Each point is reached from the start by the listed moves, each made once or not at all, plus a little noise. Say if it took an odd or an even number of moves. Then give how often each move was made.

Moves:
(1): .59,-.01
(2): .05,.41
Start: -.15,.03
Points:
.43,.02 => odd (1, 0)
-.17,.01 => even (0, 0)
-.11,.43 => odd (0, 1)

Moves:
(1): .40,-.02,.01,.06,-.01,.00,.07,.06
(2): .04,.40,.07,.03,-.04,-.03,-.05,.01
(3): -.01,-.05,.46,-.03,.04,-.02,.05,.00
(4): -.09,-.02,.05,.59,.10,-.05,-.04,-.03
(5): .00,.03,-.09,-.14,.71,-.02,.00,-.03
(6): .01,.05,.06,.10,.01,.63,-.03,-.01
Start: -.25,-.20,-.19,-.01,.10,-.22,-.17,-.19
Points:
.09,-.15,-.32,-.08,.74,-.25,-.13,-.16 => even (1, 0, 0, 0, 1, 0)
-.32,.27,-.14,.53,.90,.33,-.24,-.25 => even (0, 1, 0, 1, 1, 1)
-.24,-.12,-.22,-.03,.81,.34,-.26,-.23 => even (0, 0, 0, 0, 1, 1)
.11,.13,-.07,.66,.13,-.31,-.14,-.16 => odd (1, 1, 0, 1, 0, 0)
.07,.28,-.12,.65,.91,.32,-.21,-.15 => odd (1, 1, 0, 1, 1, 1)

Moves:
(1): .42,.02,-.09,.15,.00,-.06,-.22,-.09,-.04
(2): .04,.45,.09,-.07,-.02,.05,-.05,-.03,.00
(3): .07,.07,.39,.01,.01,-.20,.09,.02,.10
(4): -.19,.05,.07,.34,.05,-.04,-.08,-.16,-.18
(5): -.04,-.06,-.01,-.02,.32,.08,-.16,.10,-.04
(6): .03,-.09,-.03,.14,-.06,.40,.13,.16,.01
(7): .06,.12,-.21,.16,.17,.06,.46,-.06,-.06
(8): .03,.10,.07,-.06,-.19,-.09,.00,.44,-.28
(9): .06,.07,-.39,.35,.18,-.19,-.07,-.03,.52
Start: .05,-.15,-.18,-.12,-.01,.16,.26,.14,.07
Points:
.75,.58,-.38,.57,.08,.13,.60,.53,.29 => odd (1, 1, 1, 0, 0, 1, 1, 1, 1)
.26,.20,-.30,.33,.15,-.26,.75,.51,.33 => even (0, 0, 1, 0, 0, 0, 1, 1, 1)
.47,.10,-.37,.94,.45,.11,.42,.49,.10 => even (1, 0, 1, 1, 1, 1, 1, 1, 1)
.33,-.15,.15,.49,.32,.33,.04,.18,-.08 => odd (1, 0, 1, 1, 1, 1, 0, 0, 0)
.11,-.15,.22,-.14,.30,.06,.21,.27,.10 => even (0, 0, 1, 0, 1, 0, 0, 0, 0)
.65,.16,-.03,.12,-.01,-.13,.58,.44,-.22 => even (1, 0, 1, 0, 0, 0, 1, 1, 0)
.40,.58,-.25,.41,-.02,.08,.37,.24,-.52 => odd (1, 1, 0, 1, 0, 0, 1, 1, 0)
